Every row gives one point. The last column is the point's height on a tilted bowl or saddle (a function of degree 2), plus a little noise. Count its main directions that bend up, bend down and stay straight.
In the rows, 128 means zero.

Points (11 x 3):
[[115 153 121]
 [ 83 126 141]
 [157  87 145]
 [160 156  88]
 [175  76 166]
 [131 183  92]
 [182 165  66]
 [187 149  86]
 [124 109 127]
 [139 157 101]
 [148 180  75]]
Directions: 1 up, 1 down, 0 straight

Points:
[[139  88  97  96]
 [ 68 153  91  90]
 [ 57 127 143  93]
 [133 123 124 115]
 [121  99 164 110]
 [ 90  91 144 105]
 [116 145  95 104]
 [158 173  96  85]
 [163 144 149 108]
 [137  91  85  90]
 [143 184 167  98]
 [150  44 102  70]
 [153  95 207  83]
 [118 100  90 100]
 [115 156 147 113]
 [ 81 123  86  96]
 [141 167  59  64]]
Directions: 0 up, 3 down, 0 straight

Points (42 x 7):
[[135 108 156  84 142 153  85]
 [ 86  82  78 155 108 183 146]
 [137 119 166 190  99 126 137]
 [123 114 128 149 149 192 132]
 [118  88 164 153 127 197 127]
 [133 157 129  98 100 155 104]
 [162  97 117 118 105 120 112]
 [138   7 110 156  74 159 216]
 [152  87 159  97  87 110  90]
 [ 87 109 137 105 120  84 104]
 [122 154 161 160 186 136 149]
 [179  96 135 157 158 105 135]
 [ 92 159 116 138 184 130 133]
 [112 120 139  75 114 119  89]
 [113 136  92 119 112 155 117]
 [ 93  87 115  80 120 151  33]
 [142 137 139 132  97 120 122]
 [135 117 143 126 115 177  95]
 [112 154 203 184 112  88 119]
 [131 102 117 162 177 112 133]
 [110 140 164 187 144 102 135]
 [139 155 115 127 120  95 129]
 [ 66 119  94 133 124 186 101]
 [116 123 121 167  97 148 154]
 [127 214 137  88 155 115 195]
 [105 145  85 124 163 131 108]
 [ 81 104  92 144 105 111 130]
 [124 196 139 140 120 142 136]
 [161 124 122 145 115 116 122]
 [176 115  85 114 141 138 105]
 [147 102 143 161  93 136 140]
 [160 129 107  96 118 129 102]
 [131 127 126 125  99 130 121]
 [118 135  89 178  34  90 237]
 [158 143 139 161 104 112 117]
 [138 115 186 172  60  82 132]
 [106 148  99 141  49  98 200]
 [153 141 105 104 169 104 111]
 [140 138  78 147 176 129 111]
 [110 133 106 125  77 120 147]
 [118 116 184 152  88 174  91]
 [138 109 124 172 112 164 154]]
Directions: 2 up, 2 down, 2 straight

Points:
[[156  41 114 154 112 132 192 111 116]
 [123 157 204 148 148 107  78 174 148]
 [144 134 166  89 113 113 130 125  96]
 [106 202 170 119 144 102 103 121 109]
 [120 135 149  94 106 199 158 149  97]
 [131  92 163 126 115 164 104  86  76]
 [149  89 127  99 135 121 101 162 100]
 [103 115 163 142  67  96 132 155  81]
 [148 171  81 178 172  91  88 111 130]
 [182 159 161 199 164  98 146 134 119]
 [139 117  96 124 174  99 168 152 147]
 [ 90 143 107 146 132 143 127 139 124]
 [103 158 117 112 200 100  98 116 150]
 [ 80 143 114 113 163 149 141 146 129]
 [142 171  82  84 136 156 124 153 154]
 [149  83 184 101 105 155 120 181  83]
 [120 165 122 123 153 197  95 161 151]
 [119 122 133 192 178 100 128 138 133]
 [ 44 161 143 159 169 119 139 171 166]
 [104 138  92 116 152 116 181 141 126]
 [118  94  77 153  57 164 155 138  69]
 [126  59  96 131 127 113 113  99  74]
 [145 140 102 126 147 124 146 152 130]
 [ 63  92 159 108  37 107 143 111  84]
 [ 67 150  86 146 120 114 193 140  97]
 [129  82  86 127 139  83 107 129  88]
 [ 99 134 152 118  96 203 136 135  76]
 [131 117 104 197  96  99 131 127  72]
 [109 101  95 116 140 125 166 159 123]
 [125 136 105  92  85  93 166 225  77]
 [127  61 139 126 171 154 100 160  55]
 [127  69  83 155 168  91 197 149 175]
 [123 144 188  98  64 144 181 140  93]
 [ 86  48  89 119  75 103  98 113  83]
 [153  97 100 146 144 140 116  96 118]
 [158 126 209 178 142 140  93  21 177]
 [117 215  99 166 142 125  96 117 146]
 [195 104 118 162 187  68 161  86 142]
 [ 69 178 130 206 129 170 112 173 175]
 [132  92 137 131 133 156 159 103  94]
 [137 218 212 118 158 137  80  96 209]
 [138 114 157  69 146 106 153 139 118]
 [190  54  73 153 114 132 207 105 175]
 [110  96 157 188 151 125 170 173 167]
 [151 127 125  61  66 153 152  78  95]
 [115 107 111 100 195  93 159 130 136]
 [124 197 131 118 164 184  90 166 189]
 [153 170 155 134  96 146 165 165 121]
 [136  67  90 146 114 155 169 153 102]
 [ 64 106 162  96  61 168  69 110 136]
 [ 82 116 145 178 149 145 151 157 141]
 [122 217 182 143 125 160 156 153 139]
 [185 179 104 186  92 149  88  69 205]
 [116 123  80 119  52 163  84 149 109]
 [110  70 143  90  94 107 108 157  82]
 [ 59 102 118 107 156 131 134 134 110]
 [149 113 189 178  62 135 164 119  90]
 [148  80 120 136 127 102 116 116  91]
 [167 159  77 162 138 155  90 176 164]
 [ 67 115 130  76 191 173  77  68 102]
 [163 138 141 113  68 185 114 172 108]
 [122 103 143 139 152  94 123 127 109]
 [132 113 213 146 136 133 128 117 116]
 [151  48 124 104 133  98 176 110 111]
 [ 86 154 186  65 131 152 138 144 117]]
Directions: 2 up, 1 down, 5 straight

Points (66 x 9):
[[116  85 102  69 204 145 129  96 126]
 [187 167 119 142 107 148 104 118 137]
 [ 95  98  85  29 129 132  73 124 122]
 [ 59  35 104 163 193 127 153  60 212]
 [119  98 160 142 160  88 149 111 169]
 [190  52 113 137 160 142 189 150  60]
 [134 149  85 136 141 155 125 110 156]
 [117 139 170 115  17 129 118 121 171]
 [101 148  79  97 135  89 119 125 143]
 [ 94 111 151  49 136 149 157 174  82]
 [148  98 159 155 135 169 125 122 124]
 [ 97 121  80 199 178 118 125 116 185]
 [179 195 161  34  48  88 187 110  41]
 [ 47  88 221 105  73 150 102  79 162]
 [106 125 129 136 127 116 139 169 126]
 [ 76  88 131  98 202 206  87  57 116]
 [100 173 121 130 116 118 141  99 132]
 [154 169 125 168 141 128 167 136 132]
 [140  78 131  97 107 106  91  93 162]
 [160  97 104 110  87 140  89  20 138]
 [186  52 137 139 172 125 147 149  90]
 [138  59 114 121 126 123 140  65 165]
 [144 116 149  88 143  82  38 152 148]
 [109 120 103  63 119 133 171 100 134]
 [ 83 118  46 181 165  87 146 116 220]
 [116 162 107 164  73  87 169 105 164]
 [118 119 191 120 105 132 134  82 131]
 [104 104 178 139 109 184  79 125 177]
 [ 76 141 150 156 160  63 111 135 145]
 [132 129 163 134 167 163  75 173 167]
 [ 85  69  84 134 123 114 179 108 209]
 [118 149 153  64 158  40 145 158 123]
 [130 113 123 160  99  80 130 184 140]
 [132 139  85 123  91 106 139  69 173]
 [ 98  95 123 115 161  90 132 107 155]
 [ 96 165 183 186 146  92 135 180 143]
 [ 84 112  85 140 173 116 120 158 136]
 [165 121 136 173 140 160 140 128 113]
 [180 102 127 156 177 175  95 109 107]
 [118 136 132 201 136 155 124 136 151]
 [174 109 143 181 166 114 122 171 130]
 [106 149 101 116 112 109 140 127 144]
 [144 106  78 187 149 124 155  72 178]
 [ 57 161 198 121 143 106 138 145  92]
 [165 116 114  76  83 153 143 116 130]
 [142 115  97 134  98 146  80 173 167]
 [ 76 131  90 130 127  96 126 140 142]
 [ 89 107 174 105  89 131 131 128 135]
 [108 138 127 196 166 110 180 128 175]
 [137 112 127 153  81  99 131 109 174]
 [ 99 152 105 108 183  95 123  69 146]
 [184 129 130 124  98 117  83 170 152]
 [149 119 141 105 169 171 149  99 108]
 [ 95 140 106 174 157 119 174 170 141]
 [ 74 170 188 136  91 156 114 107 113]
 [115  78 146 190 121 136  94 176 152]
 [134 194 195 139 154 122  74 152 201]
 [167  83 175 143 184 149  74 167 150]
 [154 107 176 106 144 145 140 143 116]
 [113 162  73 149 160 200 147  86 169]
 [ 46 156 177 109 170 164  90  96 106]
 [156  88 107 126 104 133 148 188 111]
 [105 122  79  77 126 130 122  78 152]
 [164  52 171  95 140  70 157  81 171]
 [104 130 112 127 112  76 117 131 147]
 [184 106 119 163 114 124 132 124 123]]
Directions: 3 up, 3 down, 2 straight

Points (68 x 9):
[[107 155 150 101 114 164 126 186 160]
 [ 94 172 189  73  86  98 142 117 221]
 [149 107 145  79 179 111  73  82 154]
 [128 118 123  70 173 195  69 127 140]
 [133  82 160 117 190 191  75  86 195]
 [166 128 206 139 206 138  96 111 210]
 [ 97 130  81  72 169 113 111 200 119]
 [ 94 102 125 142 171 127 141 136 117]
 [112 158 179  73  98 107 159 132 199]
 [103  78  53 120 128 140 224 201 139]
 [133 106 155 184 155 115 159  85  95]
 [ 94 170 134 173  78 145 107 104 125]
 [137 121 180 143 102  95  78 141 128]
 [114 149 187  84 123 123 130 104 182]
 [123  87 178 135 135 145 141 121 154]
 [114 218 117 210 205 124  88 105 123]
 [144  37 138 107 187 152  97 172 159]
 [131 184 174  98 127 110 137 161 195]
 [ 97 215 149 152 111  79 184  91 181]
 [172 149 103 110 169 127  76 147 139]
 [161 151 150 184  98 114 155 140 140]
 [ 83 106 100 146 119 160 146 103 133]
 [128 151 106  86 177 151 117 132 125]
 [112 148 113 203  94 106 151  56  48]
 [189 175  91 110 136 115 104 121 147]
 [124 104  85  95 155 182 120  54 156]
 [ 97 177 160 151 185 124 147 139 154]
 [160 174  77 134 109 150 108 125 138]
 [120 140 175 168 151 103  86 151 139]
 [170 109 118 125 148 164 159 149 129]
 [198 147 134  57 113 168  47 144 168]
 [ 62 128 143 125 127 161 102 152 162]
 [167  97 128 179 120 179 144 157 162]
 [128 107 139 149 143 114  81 146 113]
 [108  97 109 119 172  93  76 177 133]
 [121 118 118 172 120 125 189 131 123]
 [132 109 173 140 169  96 163 180 142]
 [154 138 167 176  89 133 175 152 182]
 [135 114  49 140  61 139 160 102 149]
 [145 146  72  93  83 143 130 146 139]
 [107  98  92 176 147 127  84 128 101]
 [ 89 136 157 108  97 128 170 177 181]
 [ 88 143 156 110 165 129  72 105 156]
 [139 102  98 214 107  65 163 120  39]
 [137 147 120 144 123 126 145  98 113]
 [100 122  80  77 117 128 128 178 119]
 [103 123 188 125 186 104 142 155 162]
 [108 167 115 158 123 159  83  89 112]
 [ 98  97 115 144 137 174  99  98 129]
 [118 128 156 103 121 134 163  81 156]
 [ 70  81 148  41 103  72 171 144 149]
 [119 114 121  97 183  87 139  15 144]
 [106  98  77 125  80 138 135 126 126]
 [121 196 114 101 141 168  97  85 160]
 [161  80 153  65 129 178  97 107 154]
 [155 106 133 120 109 168 151 124 145]
 [178  89 150 106 118  91 156 138 119]
 [182 119 161 171 156  94 147  66  92]
 [125  81 116 132  79 152 122  79 113]
 [ 81 171 137  46  96 187 109 194 158]
 [119 162 124 116 144 136 178 150 139]
 [101 149 164  79 134 111  35 121 171]
 [141  70  61 134 115 121 163  84 111]
 [135  96 103  68  87  98 147  75 112]
 [116 154 162 204 111 129 176 181 184]
 [ 83 109 150 136 167  97 125 161 133]
 [120  69 177 202 145 153 123 180 189]
 [154 176 123 170 197 116 129 126 123]]
Directions: 5 up, 1 down, 2 straight
